Each wall is flat, endless, passes through zero and stands at right angles to its row. A trip goes straight from one point to another. Which walls does it cross, in order?

Walls:
(1): [-15 -19]
(2): [23 17]
(3): [49 33]
(4): [39 72]
(5): [ 10 -59]
Trips:
[44 17] to [22 19] -> none
[84 29] to [37 -9] -> 5
[ 55 -39] to [24  9] -> 4, 5
[-19 -81] to [ 59 -20] -> 3, 2, 1, 4
[37  8] to [19 26] -> none
[-34 -10] to [ 46 -31] -> 3, 2, 1

Walls:
(1): [-10 -20 -34  27  48  29 -67  -6   7]
(2): [-39 -20  19 -39 -40 -21 -42  14  23]
(3): [  8  12  -4  14 -55 -10  18 -31  98]
Trips:
[ 15 -31  58   4  35  18 -19  59  14] to [ 41  38   7 -90 -54 -60   4 -66 -12] -> 1, 3
[ 27 -59   2  70  18   7 -43 -39 -40] to [ -8  21 -33  -4  40  25  17 -28  38] -> 3
[ 19  14   0 -34 -14 -30 -17  19  25] to [-45  13   3  31 -90  40  20 -66  20] -> none
[-65 -47 -31  31 -54 -19  -7  14  56] to [-26 -43 -18   8 -61   6 -25  -3  74] -> none
[72  8 16 -3 37 15 -8 33  2] to [-87  13 -17  62 -11  20   6 -12  15] -> 3, 2
[ 55  33   9   0 -34  11 -57 -18  41] to [ 24 -35  18  74 -19   7 -23  15  70] -> none
[-31 -23 -18  10 -22 -52  -1 -24 -19] to [-33 -13 -47  27  34  17  -1 -50  -4] -> 1, 3, 2
[ 11  -9 -21  21 -44 -16 -83 -11  57] to [-13 -35 -54  79 -18  -7 -11  54  70] -> none

Walls:
(1): [  8  12 -21   0  -9 -38 -17  -9  23 -29  33  -2 -43  33 -16 -37 -53   4]
(2): [-39  -5   3  17  18 -23  -3   5 -39 -26  26 -11  28  40  41  22 -43 -67]
(3): [ 20 -33  -7 -27 -54  18  37  11 -41 -19 -26  10  77 -32 -26  33  21 -12]
(4): [ 11 -37  -6  48   2  96  58  18 -26 -42  -4  15   5 -16 -13 -25   5 -13]
(5): [ 22 -21  45  43 -19 -42  38 -21 -15 -19 -80 -81  35  44 -27 -27 -37 -25]
Trips:
[ 66   9   0   5  22 -23   8  -3  38 -10  35  36 -43  23  29  -3  19  56] to [ 23  34   3  31  23  25 -33  -1   0  47 -14   2 -47 -22  14  -5  32  23] -> 1
[ -10   46  -16   35   46    4   33   49   28    7  -18    3   18   -5
   32  -43   -5 -100] to [-27  66  19   7 -25  42  20 -35 -19  82 -24  38 -48   0  11  21  31  62] -> 5, 2, 4
[  5  24  73   4  25   8 -40  -9  28 -53  47 -30  30 -12  28  13 114  -3] to [ -2  17  10   7  41   5 -46  22  48 -33 -46  42  41  34  24  26 -35  46] -> 2, 1
[ 29 -13 -23  -3 -21  22  -3  33  -1  36 -25   4  -2 -32 -40   9  12 -13] to [ 10  45 -59 -36   6  19 -32 -44 -10   4   7  -8  33 -18 -11  33 -30  21] -> 4, 1
[-26 -17   9   8  -3   1  -5  -3  40   0 -31 -18   5 -34 -34 -45  20  35] to [ -9   3 -41  -6 -48  40  21  34  22 -33  73  15  -6  -7  33 -56 -12  56] -> 1, 5
[  6 -16 -52  21  76  16  16  66  -5 -19  -4  -8   8 -28  26  39  53 -10] to [ 45   2 -49  24 -41  28   1 -18   8  38 -18  16 -30  52 -12  32 -65  33] -> 2, 3, 1, 5
[-24   7   9  -4  17  25 -23  24 -16 -37  59  33 -57  28 -34  45 -10  23] to [ 15  -7 -27 -38  45   2  13  11 -41  10  46   4  -5 -17   6 -32 -46 -37] -> none

Walls:
(1): [-19  23 -11 -39 -63  33  -1 -52  40  35  35  14  48  32  73 -21 -16 -26
  20  38 -18   5  16  36  13 -11 -92  30  50 -47  12   7  32  46 -15  36
 -32  10   1 -53 -29  17 -10  38  27 -23  37 -33]
(2): [ 69 -18 -32   6  41  11  36  14 -63   2  30 -58   6  66  31   1 -35  54
 -65 -19  21 -35  99  20 -27  18 -20 -20  17  28 -14  43  26 -25  -8 -54
 -39  45  -6   5  32 -17   1  69 -49  28  31 -85]
(3): [ 18  12   5  14 -17 -50   3 -39  26  24  22  19   4  30   9  46 -21   1
  40   7 -39 -12  13   4  57  29  42  21  52  26 -18 -77 -12   6 -75 -12
 -19  12  -1 -55 -34 -86  45 -56   9  -9  10  -8]
(4): [ -3 -56  14 -26 -56  11 -47   8  -7  30  33  25  46  30  35 -24  15  27
  40  23  32  85 -25   5 -24  -1 -25 -14 -14 -37  42  63  31  14  24  -6
   7 -12 -46  38   4 -18  21 -35 -63  -3 -55   0]
(5): [ 21 -16 -14  28  -4  22  13  51  12  -2  18  38   3  46 -35  12 -35 -22
  -7  18 -64 -33 -11   3 -51  17 -12 -99 -64  53  39  45 -26  25 -39  62
 -27  20  36  24 -52  -7 -26 -18   6 -41   5 -58]
Trips:
[  8  32  37  37 -40  38 -29 -32  -5  -2 -49   4 -41  27  -4  -4 -23 -57
 -38  31 -30  -8  35  40 -92  46  34 -33 -43 -30  18 -25  -6  16 -60  24
 -15  13  32 -11  -2 -18 -43  13   5 -24  36 -61] to [ 20  12 -16 -16  23 -53  60 -43  35 -34  66  10  13  -1   6  22 -35  10
  -2  72  25  37 -30  54 -38  13 -22  47   3  46 -31   5  -1 -25   1  -2
 -18  32  63  26 -26   3  -9 -25 -31  24 -30 -56] -> 4
[-20  20 -37 -32  48 -28   7   9 -19  58  -3  55  64 -23 -15  56  -6  28
  11  12   4  64  -6  58  58 -45  36 -30  27 -26   5  41   1 -40  25 -18
  11  -3 -85 -58  63  32   4  29   2   3  13  40] to [-24 -38   0   9 -59  26   5 -14 -64  75 -13  29 -12  11   8 -39  13  -2
  52 -19 -31  25  22 -55 -39   8 -39  17 -39 -11  24 -64  31  10  -6  -4
 -62 -40  30  17 -24 -50 -23  43  21 -10 -18 -21] -> 3, 5
[  8  40  27 -38 -20  22  25 -53  42 -10 -24  -8   2 -33  31 114 -57 -26
 -46  51 -51 -90 -30 -44  45 -41  25  12 -67   2  10 -30 -48  21  11   4
  32 -27  11  -4 -18  17 -50 -45  96  21 -17 -27] to [ 18  -7  -6  12  13 -42 -67 -91 -37 -64 -55  82   7  67  13  -1 -18  41
  20  12   5 -15  70  11 -18 -17  27  -5 -49 -56 -60  13  46   3 -28 -49
  36  -6 -47  -2  36  -2  88  -6  29  11  19 -40] -> 5, 2, 1, 4
[ 63  37  -3 -15  50  64 -37  13 -16  10   8  26 -22  41  18 -16 -45 -74
 -57 -16  37   0  52  30 -29 -30  32 -24   1 -20   3  88  24 109  24  34
  12   2 -24 -23   1 -24  24 -18 -68 -10 -23  34] to [  7  87  65 -31   0  32  15  16 -17  -9   6  57 -59  -9 -52 -42  36 -30
 -19 -82   0  18  -9  32  33  81  39 -15 -18   9  18  33  14  32 -13 -35
  15  25 -69  13 -42   5 -82  -4  71  -9   6  20] -> 1, 2, 4
[ 14 -39  63 -17   3  12   1  48  35 -62  47   9  70 -31   2 -54  81 -22
 -31  19  10  26   8  62 -31 -18 -16  -3  21   4  57 -53  12 -18 -43 -27
 -36   7  61 -49  20  -9  18  39 -41   1  15 -17] to [-37  32 -55  16 -52   1   9  24  15 -33 -58 -41  41 -91 -33 -35 -53 -13
  -6 -56  -6  13 -19 -23 -49  71  36 -18 -10  39  -5  30  46  40  -4 -17
 -31 -27  14  53 -12  24   7   1 -23 -22 -11  46] -> 5, 2, 1, 4
[-43 -31  24  16 -39 -62  51 -42 -31 -14 -28  15  79  42  44 -50 -26 -77
 -27 -55  32   0 -10  26  13 -22 -46  56   4  22  10 -73 -11  12   3  24
 -23  22 -23  50 -29 -26  46  20  13 -14   6 -26] to [-44  69 -18 -12  37 -26  -1 -81 -41 -10 -12  -1 -67  36   0 -21 -43   1
 -99 -24 -50 -33  16  27 -31   2 -23  73 -51  61  20  26 -29 -11 -37  53
  -1 -10  18  22  10 -23  -2   1 -44  -4 -43 -62] -> 2, 4, 5, 1, 3
[-51 -11 -12 -31 -14  -1 -62  33 -42  29   2  40  -1   3 -32  -3 -21 -39
 -72 -38  16  -7  34  -7 -32 -70   6 -25  53  13  58  -1   2  36 109  14
  63  28 -44  -6   6   3 -28  66  37 -64  83   6] to [ 16 -48  49 -38 -12  -1  -6 -15  12  33 -52   0  65 -20  -4  53  46 -29
   3 -60  58  37  -9  15  22 -39 -65  21  60 -12 -59  20 -32  14 -17   1
  70 -36  12 -18  -3  -3 -31  -3  67  18 -23 -50] -> 5, 2, 4
[ -6  39 -17   7 -22  79  44 -18 -35 -75  14  20  19  23  30  48 -39 -24
  -5  20  -1  -7  30  -8 -16 -22  15  32  -6  22  32   0 -11 -15  -8  16
 -36  41  63  -1 -48  66   3  31   4  -6   9 -12] to [ -9 -28 -37 -14 -18  14 -27 -50  23  46  27  14 -53  24  33  42 -46  35
  40  37  40  20  20 -15  -1  10 -36  41  37  32 -19  34  30  63  18  39
 -66 -30 -10 -28  38 -63  10   3 -53  29  12 101] -> 3, 4, 5

Walls:
(1): [-11 -40  12 -17 -19  27  25  12  -7 -29   9 -32  47  30 -24  -5  -1  30
  13  25  32 -19  20 -18 -16   0 -60  26 -35 -65  24  -5 -32 -79  11 -58
 -25  38  30 -27  24  10 -26   8  48 -55  12  11]
(2): [-21  65 -60   2 -14  77  23  -6 -29  -2 -41  -4 -14   3  -7 -23  15  25
 -20 -33   1 -12 -84 -32  22 -30 -40 -18  11 -36  -2 -10  29 -14  37  48
  90 -40 -29  18 -34  17 -14   3 -42 -41  37  -2]
(3): [ 66   2  11  26 -27  46  37   8 -12  -2 -31  59  51  22 -57  27   2  41
  -2  36  60 -27 -51 -29  32  21   6 -21  -5  16  -5 -27  -3  -9  16 -28
 -69   8  -2  15  18  29   3 -27  50  -7  -5 -19]
(4): [-16 -49  -9  -2   6 -22 -12  -5  49   6  34  35 -31  23   6  -4 -11 -12
   4 -25  28  12  -3 -14  -8  24  -4  48 -14  -2  61   8  35  63  20  13
  47 -47   8   9   9  18  15  68 -67  53  -3   2]
(5): [-11  23   9 -38 -12 -27 -25   4  44 -23  40 -58 -21  14  56  50 -21  19
   6  -5 -32 -26  -3 -47   3  74   6  18 -16  30 -34  15 -56  45  14  17
 -29   0  61  30 -20 -78  55   5 -73  -9  27  -7]
Trips:
[ -47    6  -21    6  -22   31  -56    9  -49  -46   15   -7  -82  -83
   24  -42    4  -33   61  -19  -11   -5   59  -42   -7  -24    1  -47
   20   34   14  -29   49   26  -33  -52   44   16   -4   43   51    5
  -54   25   48  -21   14 -121] to [-79 -32 -19 -33 -50 -24  -4 -53  14  27  16  12  15  23  30  19   1 -26
 -39  -5 -42 -15  -5 -11 -34  75 -39  28   3 -12   7 -22  11  61  26 -36
 -10  88  14  28  79  41   3  68  14  -8  35 -11] -> 4, 2, 1, 5
[ 35 -36  27  33  -7   0  18 -86  45   5  21  22  -1  -3 -23  71  49 -20
 -13  37  22  -3  -1 -68 -10   0  26  54  17   1  -5  14  -8 -33  -8 -53
  30 -34  -7 -46  30  50  16  16  13 -32  -6 -19] to [  8 -29  -6  -9  -2  17 -16 -35  13  -6  78  -5 -39  19  20 -47 -43 -39
 -17  -7  -8   9 -43  66 -30   7 -24   2 -52 -85  18  25   8   1   9 -68
 -48  -4  21 -11 -33  30  -9 -26 -21 -52  56  28] -> 3, 5
[ 50 -36  -4 -52  18  34  22 -16 -19   0   5   1 -14  32 -27  35 -21 -79
  -3  33  28  37  73   0  35  10 -37  -4 -26 -11 -14   9 -18  20 -15  15
 -44 -40  35  -3 -12  35  29 -17  26  -1  46 -37] to [ 35 -20   8   3  17  85   4 -53 -14  52  25  42  21  18 -45 -16  15  70
  -1  -6 -54   3 -22 -50   1 -63  26 -18   0  48 -41  19   1  -7  49   3
  -9  24   0  14 -21   2  17 -62  82 -44  53  39] -> 5, 2
[-14  17 -31  46 -51  58  14   6   3 -10   4  14  32 -41  47 -68  -4   0
 -21  22 -41  12  -2  26  11  22   1 -48  -6  49  22  13   5 -15  43  41
  29 -25  45 -39  37  -1 -22  -2  27  16  15  47] to [-22  62   9  -2  29 -34  -5 -51 -15 -55 -18  -9 -58 -49 -23  67  72  -4
  30 -11  -5  58   3 -27  32  31 -45  59 -31 -24 -10  10  73 -11  10 -19
 -31  29  -1 -18   5  39  36 -14   8  62 -35  -8] -> 4, 2
[  3 -75 -14 -51  52  51  -3  34  45 -20   7  -6 -34  36  37   9  -7 -32
   9 -66  34 -31  -5  41  25 -73  34 -13  39 -32 -11 -38  -1 -40  46  29
   7 -48 -34 -35 -37  -3 -26 -58  21  24 -22 -34] to [ 18  61  23  27 -57  11  82   4  14   7  17  50  41  -8  65 -45 -72  -5
  18  10 -53  19  12 -41 -45 -46   9  43   6  20 -23   9  37  -5 -21  19
 -10 -34 -27  23  17  90  16  19 -37  11 -35   3] -> 3
[-14  -5  -7 -56  -6  -6  13  57  -4 -23   2 -26 -12 -31  29  47  25 -72
 -32  19  13  -4  37 -15  50 -28 -25 -23 -50 -41 -18  26 -13 -26  16 -31
  38   0 -30  45   5  16  12  49  27  16   8 -17] to [  26    1  -69  -18   41   14  -11  -32  -20  -33   -4  -25  -24  -16
  -32  -55   84  -66  -81  -58  -23   43   -9   14  -35   60  -50  -15
   38  -31   -2 -112  -15    4  -22  -22  -22   27   31   12   -6   11
   14   42   50   15  -56  -71] -> none
[ 12 -47 -31 -28   0  -4 -11  15   3   3  18  45   3 -33   2   9  21  40
   6  -8   0 -62  -9 -36  10 -58  37  53  36  26 -26 -11   5  14 -44 -18
 -11  31  12  14  10 -58 -44  32  -9  59 -26 -63] to [ 80 -22 -16 -65 -45 -36  24 -70 -78 -58 -39  66   1  -8 -35 -66  39  26
  23  20  12  37   3 -17 -32  52   9  34 -23 -57 -16 -36  31 -26 -30 -17
  27  29 -59 -30  -1  33   9 -13  20  14  28  -2] -> 5, 1, 4, 2

Walls:
(1): [-69 -19  11 -22  39  48 -58 -16  53 -20 -41  -9  27 -58 -20  13  -4  35
  21 -21  35  36 -33 -40 -65 -29  19 -33 -11  13  -3  -7 -44  20 -26 -36
   2   2   3  36  23 -25  20  24  62  26  -9 -39]
(2): [ -7  13  -6  24  22  29  22 -60 -31  39  73 -31  24  35  14  21  -2   3
 -16 -30 -23  94 -57 -11  13  41  31 -11  57 -23  48 -29   1 -16 -11  13
  11  -7 -31  14   8 -29 -83  17  -3   0 -45  10]
(3): [  0 -43 -14 -65  29  36  -8  43   4  -2 -37  18  38  67 -26  25 -52  15
   6  34  55  -2 -21  10  46  -8 -79  13  55 -47  -9  26  -2 -31 -66  36
 -19 -35 -44  54 -20  -2  26 -37  -8   3 -61   4]
(4): [-30 -63 -84  -8 -11  -8  52   4 -14  26  69   1 -27  18 -13  58 -15 -20
 -19 -18 -20 -33  31 -33  18 -32 -33  44  44  23  18  49  26  55  50  21
 -26 -14  27 -12   3  25  34 -55 -16  14 -63  19]
(5): [ 23 -31 -15  31  25 -11  26  33  13 -32  38   4  39 -10  25  22 -15 -47
  47   9  -5 -50   4   0 -16 -31  63  69 -26   7  25  37 -51 -19  15   6
  35 -34 -28  -5 -15  41  18   6  43 -63  -5  48]
(6): [-24  17 -26 -17  77  -1   8  -1  28  -5  26 -25  49 -11  -8   8 -60 -26
   5  -3 -34  14   8 -24 -46   4  23 -35 -58  33  14  44 -34  23 -84  26
  26  37 -17  64  -1 -20 -29  21  58   0 -19  19]
(7): [-37  28   0 -45 -35 -46  -3 -19  -3  20 -19 -27  12 -29 -38  17  33 -41
 -42  -5  -7 -39   6  41 -33 -27  -9  -4   8 -33 -42  25 -41  12 -32 -40
 -14  20 -17  12   4 -36  -1  14  13  -3   8   7]
(8): [ 34  43 -30 -37  25  -1 -20 -14 -37  43  -3   1 -50 -18 -37  39  32 -38
   0 -44 -20 -37   5   4  -2 -25  35  -3 -19 -34 -31  16  29  11   4   0
  19 -40 -20 -32 -26 -24   9  -4  63 -48  32 -10]
(9): [ 24   0  21  29  15   6  -4   1  -2 -16   4  27  30  29 -22 -27 -27 -14
  29  -4 -10  62  70  22   9  87 -29  40  17  12  -7  99   3 -37 -10  25
   2 -50 -31  69  45  24   9  19 -29 -26 -33   1]
(10): [ -4 -64   7  20 -40  -9  14  23 -35  62  27 -12  59  15  24 -13  91  -8
 -32  14  19 -13  24 -14  30 -19  29 -28   5   1  32  31  -3  24  10 -63
 -44   6  -5  21  41 -75 -54 -21 -22  12  13  16]
(11): [ -1 -15   3  31  22 -17  -9  43 -41 -19  -6 -20  12 -45  73  31 -38  14
  40  76 -12  -7  18 -68 -25 -30  23   5   3   4 -20  13 -55 -24 -79  47
  28 -14  23  -4  14  56  -3  28 -34   0 -16  63]
(12): [-27 -21  30   3 -44  39 -37   0 -13 -36  -8  79   1  11   1   7 -50 -29
  17 -91  13  57 -20  28 -36  72  15 -22 -28   2 -15  16 -19  43   8 -29
 -36  16  63   6  51  26  26 -27 -21  12  64 -37]
Trips:
[  36  -33   -6   35   51   17   26  -28   53   10  -13   65  -31  -30
   46   30   41   35  -10  -44   88   37    1   49   20   -9  -18   14
   44  -54   72   71  -42  -21  -22    7   14  -38   27  -47  -22 -102
  -50   -1  -26   28    8   30] to [  3  -7 -22 -27   0  85   2 -18  18  24  -6  40   6 -38 -45 -41  29 -20
  43   5   6 -10  31  26 -27  14  45   2  22   0 -25  62 -67 -17 -25 -31
 -10  49 -23  51  -7 -34 -20 -52 -35 -36  -8  12] -> 5, 12, 7, 8, 6, 2
[ 41 -21  36  -3  -8   1 -23  18 -39 -18 -70  79 -15 -22   5  -4 -35 -30
  -6 -12  -2   6  -3 -23  11 -70  34  -3 -36  49  21  -2 -40 -10 -34 -33
  31 -40 -34 -39  -9  32  62  30  25 -20  85  44] to [  6   8 -54 -38  80  16   0 -20 -31 -58  -3  23 -29 -20  21  -8 -43  -3
  23  15 -24  31  20 -38 -30  12  15  39  15  29  52  14  13   4   4 -52
  60 -19  18 -48 -12  -3  56  76  -7 -23 -23  53] -> 6, 9, 12, 4, 2

Walls:
(1): [ 55  33  24  -7   7  -7 -16  36  16  21  -9  -3 -19   0  -5  -3  29 -35
  -1  -8 -63 -11  51  35 -11 -89 -12 -26 -64   0  47  27   6 -63  26  40
 -16  54 -41  42  32  70  -3  13  -4  18  44 -43]
(2): [ 60   1  13   5  39  17 -16  69  32 -60 -64  19   2  26 -14 -21  62 -40
   0  91  36  -9 -48  -7  34  18 -37 -37   6  -3 -15 -59  31  -2  23 -42
  11  20  23  -7  72  -5  26  21 -13 -13  23  33]
(3): [ 63  58   6   7 -26 -43 106  10 -39  54   7  25   3  47 -33  -5  -9  15
   7  14 -12  38 -45 -69   5  -4  25  27   8  43  30 -50  -9 -37  41  21
 -23  19  58 -53 -20   2 -23  35   2  21  74  35]
(4): [-46  46  28 -45  -9  14 -26  -5 -15  13  -8   5  90  22  45 -32  10 -57
   0 -47 107   6 -20   2 -51   8  54 -32  22 -20  13  -4  -3 -26 -52  35
 -33  62  21 -41 -11   7  37 -31  25  43  27 -17]
Trips:
[-36 -60  24 -62 -12  10 -44   4  96  24 -30  21 -49 -13  40  -4  26 -61
  16 -14  15  79  10 -40  10 -26 -11  55  -6  -5  15 -35 -11 -40  15  29
  19  52 -13  36  24 -37   5  18  22  82   6  -1] to [ -3  59  46  -9 -35 -34  -5  -5 -17   8  -4 -52 -22  10 -16 -19  -2  -2
 -38  27   0 -41  -5  -5  -1 -29 -26 -48  -3  30   9  62  76 -40 -62 -46
 -76  48  -1 -10  50 -31  33  19 -48  22  11 -15] -> 3
[-31 -27 -70 -15  41  -2  34   9   8  31 -54  -2  -7  71 -10 -29 -80 -20
  60 -40  69  58 -42  23 -44  16   3  12 -60  16  46  32 -47  16  36  37
 -65  37 -32 -61   3 -43 -21  56 -17 -37 -20  -8] to [ 22 -74 -44 -20   3  -2  66 -31   1  -7 -28  38  27  11 -20 -20  47 -12
 -10  33 -12   2 -44  53 -13  81  38 -40 -15  -2 -22  18  31  38  53  15
 -13 -40 -95  34  -2 -58 -47  51 -43  -2  87 -34] -> 2, 4

Walls:
(1): [-18 -32 -25  26  15  -7  -9  -9  20  16  26   8  -7  -1  28 -75 -26  25
 -19  37   1 -22  14  66   1 -61  11  24   4 -19  26  32 -17  33  32 -12
  35  15 -51  42 -38   1 -15  31  12  -4 -35  13]
(2): [  66  -38   -2    5  -28  -10  -55   19  -43    0    3   55   -6    6
   15   15  -43   19   -6    2   51  -67   24  -36   -5  -28    6   39
   51   21  -18   -6  -11  -54   64 -111  -15   67  -26   30  -52  -33
  -59  -49   28   -7   58   61]
(3): [  6 -38  15 -49  14 -25  47 -67  22   7   0 -34  15  49  16  62  24  -9
  23   2 -32 -22   7 -47 -32  63  61 -43 -21 -35  50  -3 -40  -9  -9  58
  15  -5 -29  11 -29  -6  -2 -41 -22  -3 -42   1]
(4): [ 60 -11   1 -47 -17 -17 -24 -31  19  -6   8 -39 -48  -6  -1  49  46 -26
 -43  90 -26 -35 -11 -68  -7  40  53  -4 -37  30 -27  16 -29  20 -14 -14
  34 -32   8  54  -2  -6  31  -3  -5   5 -13 -15]
(5): [-26  40   0  -6  22 -24 -12  65  48   9  40   0  17   7  14 -29  43  41
  76  50   2  15 -43   7   0 -34 -22  38  -8  22 -41  10  -2 -46  23 -52
   9  -8 121  -9   1 -44   5 -34 -10  12  11 -29]
(6): [-66  43  31  23  48 -18 -60  37  52 -15 -71  15 -29  -9   4 -13  49  18
  15  -7 -58   1  26 -34 -29  -9 -14  41 -23  -2 -26   6 -10 -16 -59 -17
  33 -54  36 -32  -9  13 -40   0  13  39  93 -38]
(7): [-17  17 -27  -6  18  49  21  -3  12 -22  39  39 -26 -29  26 -29  78   4
   4  15  -5 -33 -68   2  14  90  -8  46  34  39 -10 -58  -1  28 -32  11
  60 -12  26  -6   0 -51 -27 -38 -38 -19  51 -12]
(8): [ 39 -23  -3 -46  43  -4  68  20  10   6  19 -25   5  15 -23   1  39 -53
 -60 -19   7  67  19  63  -6 -23  66 -14 -25 -20  53 -16  52 -51 -46 -28
  23  26 -16  37  15   9  84   4 -20  26   2 -36]
(9): [-25  24  27 -48 -42 -50 -28   7 -52  -5  25  20 -45 -27  19 -42  12  13
  13 -33 -10 -58 -14 -88  17 -43  43  17 -45 -37  12  46   6  13  44 -39
  20  21 -68  -1   3  16  53 -28  41   2  34  33]
(10): [ 45 -43  38 -44 -21  37  50 -23   1   6 -27 -53 -12 -20  16 -78  54  -4
  10 -47 -40  -1  29   0 -22  71  32  22 -27   3  -4  23  37  67  -3  32
 -22  23  -6 -32  22  30  42  41   8 -92  46  25]
(11): [  2  -9  26 -30   8 -41  -7 -25  46 -44  -9  26  19  50  18  22  57  58
  20 -37  74 -21 -55 -27   1  51 -17 -26 -19 -23  52   1 -12  -6  11   7
 -29 -22 -10  65 -20 -37 -60 -34 -23  50 -74  20]
(12): [ 40 -68  36  10 -23  -2 -86   5  -8  56 -36  11  -5  -8 -32  14 -28 -36
  30  21 -21   1  50  11   2  14  -7  27  49  -5  28 -30  -8 -34 -38   4
 -21  -4   5  -7 -24 -49 -10   9 -33  46  34 -18]
Trips:
[-14   7  52  -7   0  23  45  34 -17 -22  38  51 -37   3  40 -31 -31  -7
  -4  32 -70  15 -20   5  -2 -12  45  43  -9  -1  26 -31  53 -30  23  26
 -17  70  12 -55 -18 -21  24   9  28  26  32  14] to [ 14 -32  29  -8  -4 -45 -15   2  43  13 -14  68  -3 -20  47   1 -41  17
  -6  -8  16  -9  -4  31 -25 -10 -13 -23   4 -28 -28 -23  -2 -26 -53 -71
 -11 -40   6 -56 -39  33 -29  45  32 -54  32  -7] -> 7, 8, 9, 10
[-27  -1  -3  -1  20  16 -26  30  -6   4   6 -53 -62  40 -11  -2  39  66
  68 -49  31 -56   3 -68  53  31 -25 -63 -27  12   2  45 -26 -77  -2  29
  47 -50 -34 -15  29  31 -11 -19  35 -10 -31   5] to [-20 -25  41   0  20 -32  39  34   1  -1  22 -24  27  16  -1 -54 -21 -15
  17  15 -22 -14 -50  -1  37 -47 -12  31 -38  -3 -25   1  -5 -14  19  31
  19  59 -55 -58  36 -35  12   1  16   5  -1  29] -> 4, 10, 1, 6, 11, 3, 8
